Each row is a point. Two turns around zero, p and q, are shown by what they do to some points. Where does a point land after both, in the order given? Backwards means that the second turn is done in reverse. Each puzzle has new turns, and all numbers are rounded.

Turn p:
[25 -5] -> [25  7]
[-32  26] -> [-40   9]
[  2 -23] -> [ 12 -20]
[-10  41] -> [-27  32]
[ 15 -39] -> [ 31 -28]
Turn q:
[  6 -19] -> [ 14 -14]
[ 46 -15] -> [48  8]
[-15 -28] -> [ -1 -32]
[-19  36] -> [-33  23]
[-19  26] -> [-29  14]
Where do these land?
q, then p: [-4 -3] -> [ 0 -5]
q, then p: [44  7] -> [21 40]
p, then q: [ 8 18] -> [-10  17]
q, then p: [-48 -22] -> [-11 -52]

Turn p:
[ 48 -19 -13] -> [ 50 -16  12]
[-29  12 -18] -> [-16  17 -27]
[ -1 -12   2] -> [  0 -12  -2]
[-26   7  13] -> [-30   4  -2]
[ 8 11 17] -> [-4  5 21]
Turn q:
[ -2  17 -13] -> [ -1  11 -18]
[ 18 -14  33] -> [ 9  2 39]
[-40 -41  -8] -> [-27 -51  -2]
[-7  6  0] -> [-8  3 -4]
[ 8 18  0] -> [ 4 19 -5]
[ 22  13 -12] -> [ 22  15 -10]
Where do these land?
p, then q: [ -5   0 -10] -> [  4   0 -10]
p, then q: [-34  17  28] -> [-47  -3  -7]
p, then q: [ -3 -19  -7] -> [ 11 -17  -4]
p, then q backwards: [-15   0  30] -> [-26  -8  20]
q, then p: [ 28 -12 -17] -> [32 -7 13]
p, then q: [ 29  13 -24] -> [29 27  2]

Turn p:
[-12 -19 -11  15] -> [ 22  -4 -17   7]
[ 28  29 -48  -5] -> [ -5  10  -9 -61]
[-28   6  25  -6] -> [-18 -20   1  27]
[ 11   0  17 -32] -> [-9 -5 36  0]
[  1 -16  16  27] -> [ 11  19 -11  26]
Turn q:
[-21  11 -25  21] -> [-17   6 -21  30]
[ 16  26  35 -19] -> [ 41  20  10 -18]
[-14  29  14  24] -> [15 25  3 31]
[ 10 -10 -21  15] -> [ -8 -24  -8  12]
[  0 -47 -13  -6] -> [-35 -28  12 -17]
[ 10 -10  11 -35] -> [  4   0   5 -39]
Where do these land?
p, then q: [-4  7 25  7] -> [-6 10  3 24]
q, then p backwards: [-23   5 -18  42] -> [-22   1  43  17]
q, then p: [ 23 -16  17 -31] -> [  1 -10  44   0]
p, then q: [-28  -3  -2 -16] -> [-20 -18  18  -3]
q, then p: [ 19 -17 -31  30] -> [ 43   1 -18  19]
q, then p: [ 13  25   8 -32] -> [ -7   4  24 -35]
